Each row of a before or after table is a point. One or more steps were done to the points. Then noise was added and the rows were shuffled. The steps act on how far a point lies along the listed directions, d1 being the first. What was done? A step turns or swaps two directions, mirrors them in a line or flattens them onto one, adds a multiple of one to another, or multiplies one. Angles are multiples of 10 degrees, from the lower direction toward the higher: turns from -170 to 170, lines from 10 to 170 but not 90. Use the fewest steps. Two steps may share a direction if one is a turn and the other turns, adds or multiplies; they go together, in the order done. Otherwise the lowest direction goes first.

Directions:
(1): [56 22 19]
(2): [-28  53  21]
(3): [ -8 -27  57]
Before (14 x 3)
[[  50  -42    4]
 [  26  -14   48]
 [  20   38   -6]
 [  15   26   57]
 [  47  -42   35]
 [ -15   -1  -39]
 [  11  -12   42]
 [ -83  -22   21]
 [  -7   58 -105]
 [  21   18   62]
 [  21   28   -4]
 [  27  -20   47]
 [   9   21    1]
 [   6    7   41]]
After (14 x 3)
[[ -29    9  -17]
 [  29   12  -28]
 [ -29    5  -28]
 [ -19    0  -13]
 [ -28    5   49]
 [  25   29 -115]
 [  53  -71   21]
 [ -53  -27   21]
 [ -35    3   48]
 [ -29  -22   23]
 [ -25   34   60]
 [ -26   -7   37]
 [  -8   53   42]
 [ -57  -23   34]]
Steps: turn d1 and d2 by 130 degrees

Directions:
(1): [-16  61  37   0]
(2): [-53 -24  18 -40]
(3): [-43  19 -51  23]
(4): [-21 -25  33  57]
Before (9 x 4)
[[ 28   8 -26  37]
 [  8  13  42  11]
 [  6  30  66 -19]
 [-15  56   4 -47]
 [ 80  34  27 -24]
 [ -6 -21 -43 -29]
 [ -5 -15 -49 -57]
 [ 46 -26  31 -41]
 [ 23  23 -40  34]]
After (9 x 4)
[[-28  58  25 -24]
 [ 26  11 -33  33]
 [ 17  30 -47  34]
 [ 57 -18  47 -52]
 [ 85  39  59 -20]
 [  7  -5  45  22]
 [ -9   5 -39 -43]
 [  5  11  81  -4]
 [-11  17 -37 -59]]
Steps: turn d1 and d4 by 30 degrees; multiply d3 by 1.3

Directions:
(1): [  3  28 -61  48 -45  34  12  23]
(2): [-28  21  24  -9 -41 -59  11  60]
(3): [  5 -30 -10 -73 -38  46 -10  27]
(4): [-25   0 -56 -38  -2 -36  50 -41]
Before (10 x 8)
[[   8   34  -48   82   12   20   -2  -14]
 [  21   -1   34   30    9   -4  -43    8]
 [ -11   -3  -12  -41   11   22    3  -67]
 [   6    7   15   11   34    2   -4  -16]
 [  -3  -18   67   13   67  -16   14    0]
 [ -10  -23 -105  -86  -30   41   49  -51]
 [  11   32    6    6   14   16    5  -26]
 [  29  -14   57   24   68   -1  -11  -53]
 [  10  -42   10  -83  -26   25   24   14]
 [ -37   22  -58  -28  -69  -66   63  -36]]
After (10 x 8)
[[ 20 -39 -16 -65 -28  56  24   3]
 [-31 -10 -11 -69 -16 -79  51 -73]
 [ 18  -7   1  61  54  50  18 -18]
 [-18  26 -49  -7 -38  28  18 -28]
 [-36   0 -89 -87 -74 -11  61   9]
 [ 25   5  22  38   4  10 -41   6]
 [  2  48   1  15  -8   3  10  -4]
 [ 33  24 -22  87   7  44   6 -22]
 [  7  21  -9  31  12  10   2  -3]
 [-27  44   8  50 -11 -63   4  44]]
Steps: turn d1 and d2 by 100 degrees

Directions:
(1): [ 53 -51  50 -42 -23   6 -21   3 -37]
(2): [ -4  25  28 -10  20 -90  21 -22 -32]
(3): [ 27 -10 -37  29  28 -35 -56  60 -17]
(4): [  7  -2  72  69  35  14 -13  -8  18]
Before (12 x 9)
[[-13  17  -8 -10 -41  30  13 -10  28]
 [-48  40 -25  29  21  26  44 -29  47]
 [-33  27   5 -14   0   1  48 -35   2]
 [-35  17 -17 -12 -10 -27  19 -21   6]
 [ -3  24 -41  74  30  69 -18  55  45]
 [  9  -7   9   9   0  52  -3 -15  23]
 [ -7  -3 -43  67  39  39 -55  56  10]
 [ 14 -15 -37  53  10  71 -16  38  26]
 [-18   9  39 -27 -16   4  43 -46  10]
 [-29  -1  14 -29   1  40  26 -22  16]
 [ -3  -7   3  39  -2  12  -5  -8   0]
 [-27  19  -5 101  42  55 -30  14  72]]
After (12 x 9)
[[ -5  -3  -2  39  -2  12  -3 -11  -2]
 [-16   9 -52  78  46  33 -52  54  18]
 [  6  -8 -43  59  14  68 -15  38  27]
 [-16   8  45 -27 -20   5  40 -47  12]
 [-55  42 -30 119  51  53 -21  13  90]
 [  9  -8   9   9   3  51  -2 -14  23]
 [-75  64 -49  50  31  24  54 -30  67]
 [-14  23 -12  -8 -41  34  14  -9  33]
 [-40  35  -2  -7   8  -3  50 -37   7]
 [-32   0  13 -27   5  42  27 -26  18]
 [-40  26 -26  -3  -6 -26  23 -23  12]
 [-23  45 -62  90  38  66  -7  53  59]]
Steps: multiply d1 by 1.6

Directions:
(1): [ 14 -26  -3 -60  17   0  23 -34 -86  -1  10  45]
(2): [ 25 -78 -47   7  30  10 -49  -1  -1  38 -39 -26]
(3): [-13  23 -40 -27   8 -89 -34  25   7  37  39  18]
(4): [-38 -58  75  12   0 -26  16 -27  14  51  31  -8]
Before (8 x 12)
[[ 43  44 -47  -9  -1  35  21   6 -41 -44 -17  33]
 [ 60  47 -43 -21  -4  68  13  -7 -68 -67 -25  33]
 [-11 -56  48  -3  12  38  26 -46 -14  -7   0   6]
 [ 17  59   0  18 -25  69   5  32  -4 -52 -44 -21]
 [ -5   9 -32 -37  23 -39 -27  14  -1  26  22   5]
 [ 33 -70  -4 -52  20  -9 -10 -44 -54   6   0   8]
 [-16  84  -2  21 -41  25   6  24  43 -33  10  -1]
 [  5 112  -2 -53 -21 -27  52  18 -51 -42  61  60]]
After (8 x 12)
[[ 34 -60 -19 -58  20 -22 -18 -37 -55   7   4  11]
 [-28 -50  32 -20  19 -37   2 -33  -6  31  38  18]
 [-18  -2  82  36 -28  64  28  -3   8 -10 -24 -32]
 [ 27 -26  63   8  -9  94  50 -50 -55 -35 -16  16]
 [ 21  26 -52 -32  19  14 -19  16 -12 -16 -12   3]
 [-24  59  35  32 -44  46  22   9  46 -28   5 -10]
 [ 16  97  22 -35 -28  38  76   2 -58 -71  32  47]
 [ 25  -9  28  16  -6  69  53 -28 -33 -33 -19  17]]
Steps: turn d3 and d4 by -70 degrees

Directions:
(1): [ -2  19  34 -28  13  26  34 -49  -8 -56  45  37  74  -2]
(2): [ 22 -24  -7  57  30  -3  47  42  50 -22   6 -49  44  46]
(3): [ 54 -15  58 -39  61   0  -8 -17  20   5   4 -56 -23 -49]
Before (13 x 14)
[[   0   11   -1  -10   13    1   12   -1   16  -13    1  -10   41    7]
 [ -61    2  -61   -3  -69   -8  -34   10  -42   45  -49   49  -66  -20]
 [ -47   35  -67  -11  -65  -30  -86   32  -48   67  -53   15 -118   -9]
 [  -1  -18  -14    6  -13   -2   -6   21    8   11    2  -23  -28   22]
 [  42  -21   12  -13   43  -25   -2   32   24   16    3  -96  -26  -15]
 [ -19   14   19  -17    2   10   -4  -19  -16  -19   10   15    8   -1]
 [  15  -23  -13   34   39  -11    4   33   35  -16    8  -61   13    8]
 [ -28    8  -65   29  -65   -5   -8   31  -11   22  -41   57  -16   37]
 [  -4   -7   -7  -29  -15   -9  -26  -14    8   50  -28    4  -31  -23]
 [ -57   33  -60    3  -83   -7  -53   18  -56   35  -11   63  -55   22]
 [ -38    5  -51   -6  -84  -30  -88   13  -42   61  -57   48 -109    6]
 [   2   -4    4  -16   -7   -5    5  -25  -15   -9   35  -22    5  -17]
 [  30  -23    8   35   29  -25   -4   12   43   29    3  -30  -46  -16]]
After (13 x 14)
[[  -8  -14  -21   12  -21   -2    1   21    5    6    3  -14  -18   32]
 [ -81   56  -81  -17  -99  -20  -80   10  -76   48  -38   70  -90    3]
 [  29  -24  -16   12   24  -32   -5   55   26   30  -11  -98  -36    6]
 [ -69   26  -61  -16 -114  -18  -82  -13  -69   42  -41  101  -80   13]
 [ -13   13   28  -26    9    8   -8  -22  -16  -15    9   10    2  -12]
 [  16  -23  -14   53   12  -28   -2   27   41   33   -5  -22  -46    1]
 [ -69   50  -46  -18  -90    6  -46  -15  -73   10   10   99  -26   18]
 [   7   -6    6  -18   -4   -7    0  -21  -14   -3   30  -29   -6  -23]
 [ -34   20  -54   15  -65    6    7    8  -18   -6  -20   82   20   39]
 [ -17    0  -19  -29  -30   -8  -30  -15    1   53  -32   20  -33  -18]
 [  13  -27  -26   51   37  -13   10   47   40  -17    5  -66   17   23]
 [   9    6    3  -10   21   -1   14    2   21  -13    0  -21   35    5]
 [ -78   19  -59  -17  -86    3  -29  -16  -62   24  -34   88  -42  -19]]
Steps: turn d1 and d3 by 30 degrees; multiply d2 by 1.3

Directions:
(1): [ -16  -15   -4  -13  -38   50  -32    4    1   27  -13  -42   37  -26
  -18 -115  -20  -14  -15   43]
(2): [-19   5  -6 -35  -7 -51  52  -9 -25  10 -26  30  21  52 -34 -35 -84 -45
  30 -45]
Before (8 x 20)
[[  7  13  -3  18  17   7 -12  -8   6 -16  12   6 -18 -34  25  59  34  14
   -4 -20]
 [-18 -29  16   3 -28  58 -35  -1  -8  28   4 -42  10 -38  14 -63  26  21
  -29  42]
 [ 11  -7   3  12 -16  31 -19   5   8  -1  -8 -21  17 -13 -24 -51  -3  13
  -20  25]
 [-20   5   0  -5   5 -40  19   8  -4 -11  -9  28 -20  29  -1  24 -29  -2
   36   1]
 [ -8  24  13 -29   4 -63  65   8 -17  13 -17  35   3  51 -21  26 -60 -40
   43 -75]
 [  5  21 -11 -12  62 -71  68  -1 -26 -35  -5  71 -18  49   4 121 -16 -20
   40 -77]
 [ 24  -8 -13   9  24  20 -19  10  24 -19  18   0 -20 -23  35  66  54   7
  -20  -8]
 [  8 -29  -9  10 -11  48 -48   3  24  -3  32 -22 -17 -47  -3  -7  48  16
  -17  10]]
After (8 x 20)
[[ 27  -6  -7  36  38  76 -60  20  19 -23  32 -24 -15 -75  48  61 116  47
  -30  54]
 [-30  -8  10 -30 -10 -39  52 -18 -41  23 -19  20   9  44 -13 -19 -61 -21
   17 -43]
 [  3   3   4  -1  -8 -16  21  -2  -3  -4 -22  15  20  27 -41 -33 -52  -7
    3 -19]
 [  6  12  -6  14  20 -11   2 -13   0 -20   1  22 -19 -17  19  67  16   3
    1 -37]
 [ 23  -4 -15  -4  30 -17  14   1  12 -23   9  29 -24  12  22  80  15 -14
   -1 -39]
 [ 10   4  23  15 -23  75 -54  26  29  25  12 -57   2 -63  20 -28  67  22
  -20  49]
 [ -3 -12 -14 -21   9 -38  27 -10  -7 -12  14  38 -17  25 -30  27 -28 -26
   21 -68]
 [-15  -5   1  15 -10  18 -30  15  12  -8   6 -13 -20 -22  16   5  29  22
    8  55]]
Steps: mirror d1 and d2 in the line at 30 degrees

Directions:
(1): [  7  34 -42  40 -61  14 -18 -28   6 -50 -10  43  82  17 -34  -9  52  14
  33  23  29  -3  42 -51]
(2): [  8 -17  28  -8 -65 -37 -45   5 -69 -12 -28  17 -61  -4  -4  59  44 -10
 -44  40  -3 -18 -43 -48]
(3): [ 26 -27 -20  18   4 -42   0 -48  45   4  14  98 -14 -73 -28  25  13  15
 -14 -59 -38  32 -19  18]
(4): [ 47  77  -6 -71  30 -11  16  40  -6  27 -22  -6  48 -14 -70  66 -13 -17
  -1  14  -9  42 -14 -14]
(5): [-33  12  23 -33  37  27 -47 -19 -32  -8  29  18 -36 -13 -66 -53  69 -58
   4  17  27  34  24  54]
Before (12 x 24)
[[ -18  -13  -20   27   25   32   17  -22   -5  -32    4  -23   26   34
    45  -94   -4   16   41  -17   35    2   37   22]
 [   2  -32   22    8  -25   -9    6   29  -30   29   15  -50  -48    5
   100  -11  -41    8  -45   -2    5  -44  -35    5]
 [   2    4    8    1   72   26    4  -10   14   24   27  -11   -3  -46
   -27  -22  -24   -5   -1  -39  -26   20   17   52]
 [ -78  -20   25   56  -82   43  -73  -42  -71  -68  -12   -1  -35   57
    26  -79  105  -23   20   68   63  -44   61  -22]
 [   4  -42  -10   31   -2  -10   35   19   20   24  -26  -17  -28   -2
    60    1  -31   28   -5  -39  -12  -28  -17   -6]
 [ -12  -64  -21   82  -98  -33  -50  -52  -17  -62   -9  104  -41   -1
    -3  -21   87   15  -15   -1   28  -31   -8  -50]
 [  35   11  -19   40  -27  -37  -24   -9  -21   -5  -29   47   26  -44
   -15   58   20    8    3    8   -8   22   -4  -66]
 [ -33  -42   31  -16    3   11  -35   12  -60    4   26  -60 -107   19
    31  -42    2  -36  -15   29   26   -7   -8   28]
 [ -13  -10  -11   31  -42   31  -18   -9   11  -30    2  -31   29   37
     3  -23   21  -25   36   32   19   -9   14  -41]
 [ -51  -21   11   33   22   34   11  -23   34   -3   35  -50   -3   28
    43  -97  -23  -23   23    8   35    0   57   23]
 [   1  -10   -2   19  -15   41    0  -32   39  -55   22   64   34   23
   -50  -41   52    8   10   16   13   36   44  -20]
 [  17  -12   -5   11  -40  -35   -7    0   15  -10   -8   11   18  -15
    15   83  -36   28    5  -35  -24  -19  -23  -28]]
After (12 x 24)
[[  17  -52    8   19  -22  -33    8    1   -4   30   23   11  -58  -40
    81    5  -35   19  -52  -41  -18  -20  -45   14]
 [   1  -37  -10   28   -1   -6   34   19   15   21  -32  -22  -28    3
    62   -4  -34   27   -4  -34   -8  -33  -16   -8]
 [   7   -1    8    3  -39  -15   -9   26  -10  -15  -14  -39   25   23
    30   71  -43   21   13   -2   -4  -36  -12  -39]
 [ -36  -40   -4   69 -103    5  -48   -7  -56  -68  -26   14  -27   70
    23  -44   77    3   -1   55   62  -61    5  -66]
 [  -8    0    6   11  -17   58    1  -15   25  -54   20   29   39   49
   -37  -48   47    4   13   36   23   24   52  -27]
 [  -6  -30  -32   37   27    5   19  -53   20  -28   11   36   17   -9
    29  -81    3   23   32  -49   15   20   28   32]
 [ -12   16   20   -9   68   44    3   11   -6   22   20  -54    2  -12
   -15  -32  -31  -11    5  -10  -10    4   24   43]
 [ -43  -53    2   79  -75   -9  -76 -102  -16  -62    2  119  -54  -31
   -10  -46  124   -4    4   -4   16   -2   39   -1]
 [  -8  -67   11    1    5  -26  -35  -30  -21    8   38   28 -123  -45
     5  -20   13  -25  -26  -27   -9   25  -23   44]
 [  15   32   -5   27  -31   -9  -22   25  -50   -8  -38  -25   38    9
     3   40    9   -3   14   48   17    0    9  -79]
 [ -30  -40   -5   50   26    1   10  -62   68    0   46   28  -14  -31
    21  -76  -12  -10   12  -38    5   26   43   36]
 [   5  -27  -27   42  -36    3  -17  -41   44  -24   10   36   18  -16
   -13   -5   30  -16   23  -11  -10   13    1  -32]]
Steps: multiply d3 by -1

Directions:
(1): [  8 -13  20  10 -70   5 -32 -19   5 -33  44  21   4  24   2  24  -5  49
  35  93 -12 -27 -35  31 -22 -35 -21  42  79   1  54  -7  10  13  37 -57
 -51  30  12  22 -30  28  -7 -29 -40  39  93 -24]
(2): [ 22  38  30  93  27   2  -6 -15  46   4 -10  55  55  14 -78 -46  -7 -60
  -4 -27  20 -26  28 -16 -24 -18 -76 -29  -6 -29 -14 -14 -10  30  24  17
 -38  37  28  -4 -34 -93 -38 -16  16  -8  42 -26]
(3): [-18 -43 -42  34  -7  -2 -72 -20 -52   7  24 -44  12 -22 -48  61  13  15
  24  24  24  -6 -14 -44 -18  38 -30  11  42  47  -5 -35  33  -2  38   5
  79  76 -39 -37 -25 -43 -44  25  27 -41 -39  52]
Before (12 x 48)
[[-11 -25   3 -34  20  -4  11  16 -24  12  -1 -31 -17 -13  17  14   3  10
  -10 -37  -3  30  -8 -13  23  14  23 -14 -21  -1 -20  -3   2 -10 -19  19
   26 -16 -19  -7  15  -1   9  22  15 -15 -38  26]
 [  2   9  14   2  25 -11  23  11  13   1 -10  12   3  10  10 -22  -7 -10
  -13 -23  -1  -1  18  10   5   1   7 -14 -19 -12  -3  10 -11  -5  -5  24
  -21 -15   0   8   2 -10  12  -3   3   8   8  -7]
 [ 10  18   9  36   4   5 -14 -10  19  -2   4  24  34  14 -30 -18  -2 -21
    4  21   4 -19  12  -4 -13 -22 -24  -6  16 -11   3 -14  -2  10  20  -1
  -27  22  22   6 -27 -31 -15  -7   2   3  31 -20]
 [  9  11  24  49 -23   7  -9 -18  21  -5   2  43  15  20 -29 -19   2  -7
   11  22 -12 -16   3   2 -21 -19 -41   0  16 -16   5 -10   6  18  15 -11
  -46  20  20   4 -26 -22 -14 -25 -11  13  52 -13]
 [ 18  37  46  26  -8   2  35 -14  47 -11  -5  54  28  25  -2 -41  -7 -11
   -9   7 -23 -12  -1  17 -12 -42 -23   5   9 -37  15  16  -8  11  -3  -3
  -67  -6  47  24  -4   1   1 -22 -16  28  70 -40]
 [  5  33  25  -4  10  -1  38   3  22   4 -24  26   2  16  13 -42  -5 -10
   -2  -3 -10  -1   0  15  10  -8  -4  -1 -14 -27   4  17 -12   7 -10  -7
  -41 -35  16   8  -1   1  20 -16 -12  19  33 -27]
 [ -3   4   2  14  -1   6  -4  -5  13  -3   4  16   0  -2 -10 -13  -3  -5
    6  -1   3  -5  -1   6 -14 -10  -8   2  10  -9  18  -3  -6  16   6 -13
   -8  10  14   0  -9  -9   1  -4  -4   0  25  -4]
 [ -4  -9 -18   0   9  -6  -1  -4  -8  10  10 -20   0  -8   2   8  -4  -2
    1  -6  -5  -3 -14 -15   0  23   3  -1  -8   8  -3  -7  -4 -11  -4  -5
   27  -7  -3 -15  11  -3   1   8   6  -9 -19  10]
 [ -1  -4   2  -2  14  -1  -3   8 -12   9  -7 -20   1 -10  -1   4   5 -10
    4  -8   5  14   8 -19   5  24   2 -11  -5   9 -15  -1   2  -5  -5   4
   18   5  -8  -8   6  -9   7  21   8 -16 -25   3]
 [ -7 -27  -7 -14  -6   1   2  10   2  -1  -4 -11  -6  -3  12  17  -8   4
    4   2  -6  11   0  13   6   1  18   4   3   7  -1   0   6 -13  -1  19
   20  -8 -10  -5   8  14  15   8   0  -1   0  16]
 [ 20  29  43  58  -5   5  12  -1  51  -7  -9  57  10   8 -21 -43 -16 -27
   -3  -2   7 -13   9   6 -15 -38 -37 -11  -1 -27  14   0  -1   8   8 -10
  -62  10  28   5 -13 -33 -13 -25  -7  23  68 -44]
 [  4 -20   4 -49  -9   0  18   5  -9  -3   2 -14 -33  -1  33  11   2  23
   14   3 -13  10 -12  19  18 -15  33  14  13   7   9  20  -1  -8 -12 -12
   -3 -34  -6  10  18  45  32   4 -20  12   3 -11]]
After (12 x 48)
[[   8   39   15   73   65   -4   20  -11   32   24  -36   31   53   -3
   -63  -43    3  -74  -31  -76   11    0   33  -44  -13    7  -51  -42
   -42  -21  -42   -4   -1   10   -7   60   11   25   25  -21   -4  -88
   -33   13   43  -35  -24    2]
 [  16   42   30   78   34    7   19  -10   45   18  -34   61   33   13
   -55  -65    0  -66  -18  -53    0   -8   38  -17  -14   -8  -55  -42
   -41  -38  -32   -6   -7   22   -3   32  -42    6   31   -6  -18  -73
   -19  -17   15   -8   16  -17]
 [  20   45   18   65   38    5    3   -7   45   10  -16   46   53   16
   -55  -56   -6  -62  -12  -24   15  -20   35  -12  -14  -23  -45  -33
   -18  -29  -19  -13  -13   17   13   23  -38   17   37    3  -29  -72
   -22   -9   15   -6   24  -30]
 [ -13  -44  -25  -82   -1   -4   11   14  -42    6   -2  -55  -54  -21
    53   39    9   36   12   -7  -10   26  -15    5   29   13   62   16
     2   30   -5   18    8  -26  -24    1   50  -38  -31   -5   33   62
    37   26   -7   -8  -53   21]
 [  -9   12   -8   30   39   -5   -1   -6  -12   23  -27   -5   16   -6
   -30  -14    6  -29    2  -27   15    2    8  -30    3   30  -28  -15
   -17    2  -22   -8    6    5    5   19   31   12   -9  -27  -12  -54
   -13   11   24  -27  -28   16]
 [   3  -10   13   -5  -17    1  -13    2   -9   -5   11  -11    0    0
     7   12    3   16   19   32   -2    3   -7   -4   -5    9   -2    6
    28    9    8   -3    6   -1    7  -21   -7   13   -3    6   -4    9
     6    8  -10    5   14   -8]
 [ -14  -50    2  -50  -35   -1  -19    5  -44  -10   33  -39  -27   -5
    31   50    2   59   18   33  -14   20  -40    5   12    2   25   21
    37   15   19   -9   17   -9    6  -22   16    4  -23    3   -1   37
     8   12  -10    6    5   26]
 [  21   46   33  115   56    3    4   -2   56   21  -35   58   44   -8
   -83  -65  -13  -90  -21  -73   36  -12   45  -41  -20  -13  -78  -53
   -42  -27  -33  -16   -1   15   12   42  -18   37   21  -23  -21 -120
   -46  -10   37  -22   15  -25]
 [ -11  -35  -11  -33  -19    1    2   11   -4   -5    0  -19  -16   -4
    28   26   -6   20    8   15  -12   14   -9   19   10    2   32   12
    11   12    6    3    9  -16   -4   10   19  -15  -13   -1   13   37
    23    6   -8    6    5   18]
 [  -1   15    4   25   20    6    6   -1   21    5  -10   21    7   -5
   -18  -28   -3  -26   -5  -29    8   -2   11   -3  -11   -6  -12  -13
   -12  -17    3   -2  -13   17    0    3   -4    4   15   -5   -6  -26
    -2   -2    8   -9   11   -3]
 [  -4   -9   -3   28   20  -10  -16   -2   -7    5    3   -3   16    1
   -21    5    0   -6    1   -8   11   -8   12  -14   -7   15  -17   -8
     5    6   -2   -9    5   -2   17   25   13   29  -14   -7  -17  -38
   -14    7   16  -10   -3   14]
 [  -1  -13   -8  -10  -15   -4    0   -5   -4   -2   23  -14   -6    0
    17   13   -6   18    9   27  -11   -8  -28    1   -1    8   10   13
    14    3   17   -5   -4   -9    1  -25    2  -14    3   -3    8   18
     8   -2  -12    9   13   -3]]
Steps: turn d1 and d3 by -130 degrees; multiply d2 by 2
